Each row is a point. The ring and each string are closed loops that go straight from each point to the next, and from the last back to the first. Before rounding, they use only three directions, however many columns there are. Count how often each string passes through the ring. Passing back the other way cancels.

Ring (7 x 4):
[[-0.6 -2.3  4.4  2.2]
 [ 1.5  3.1  3.7  3.8]
 [ 2.2  5.3  2.1  2.5]
 [ 1.6  4.8 -1.3 -1.7]
 [-0.1  0.6 -3.7 -2.4]
 [-1.5 -3.5 -2.8 -1.2]
 [-1.7 -4.6  1.9  0.4]]
String, 22 rows:
[[-0.2 -0.1 -5.1  0.0]
 [-1.2 -2.5 -8.1 -1.8]
 [-1.4 -2.8 -3.8 -4.0]
 [-1.0 -1.7 -0.1 -4.6]
 [-0.2 -0.4 -1.1  0.2]
 [-0.7 -1.7 -4.8  1.0]
 [-1.0 -2.0 -7.1 -1.1]
 [-0.5 -0.2 -5.0 -3.8]
 [ 0.2  1.3 -0.3 -4.1]
 [ 0.3  0.9 -0.5  0.5]
 [ 0.9  2.4 -2.4  1.3]
 [ 2.3  6.4 -3.0  0.3]
 [ 0.9  2.0 -1.2  1.9]
 [ 0.8  2.0 -0.1  1.0]
 [ 2.3  5.8 -0.9  2.5]
 [ 3.0  7.8 -0.4  2.0]
 [ 2.9  7.9  1.9 -1.7]
 [ 1.3  3.8  1.7 -2.1]
 [ 0.7  1.8  0.0  0.1]
 [ 0.5  1.7  1.1 -1.9]
 [ 0.6  2.4  0.8 -4.6]
 [ 0.2  0.7 -0.9  0.5]]
Times through: 3

Ring, 7 rows:
[[ 3.9 -1.0  2.1  0.1 -1.8  3.2]
 [ 2.6 -0.9  0.3 -0.9 -3.3  3.5]
 [-2.3 -0.7 -0.9  0.1 -5.2  1.5]
 [-6.3 -0.4 -0.4  2.3 -5.1 -1.1]
 [-6.5 -0.3  0.9  3.7 -3.0 -2.4]
 [-2.0 -0.6  2.9  3.5 -0.6 -1.0]
 [ 1.4 -0.9  3.2  2.2 -0.7  0.9]]
String, 19 rows:
[[-5.6 -0.7  2.8  4.4 -5.0 -1.9]
 [-4.8 -0.6  3.5  5.0 -2.0 -2.6]
 [-1.5 -0.4  2.3  3.2  1.8 -1.2]
 [ 0.5 -0.3  1.9  2.3  3.4 -0.3]
 [ 2.5 -0.8  3.6  2.3  1.0  1.0]
 [ 3.3 -1.5  5.0  2.0 -4.9  2.6]
 [ 1.2 -1.0  2.2  1.2 -3.0  1.8]
 [ 2.0 -0.5  0.6  0.2  1.0  1.8]
 [ 6.0 -1.0  0.7 -1.6 -0.5  4.6]
 [ 5.1 -1.3  0.6 -2.0 -4.8  5.3]
 [ 1.4 -1.3  0.9 -0.6 -8.4  4.0]
 [-0.9 -0.7  0.4  0.8 -2.9  1.2]
 [-1.0 -0.3 -1.1  0.2 -0.5  1.0]
 [-4.2 -0.5 -2.0  0.2 -5.6  0.8]
 [-7.0 -0.6 -0.8  1.8 -8.9 -0.3]
 [-6.2 -0.2 -1.3  2.0 -3.0 -1.3]
 [-3.8 -0.2 -0.4  1.9 -0.5 -0.9]
 [-3.2 -0.6  1.1  2.3 -3.5 -0.3]
 [-2.2 -0.5  0.7  1.9 -1.3 -0.1]]
Times through: 1
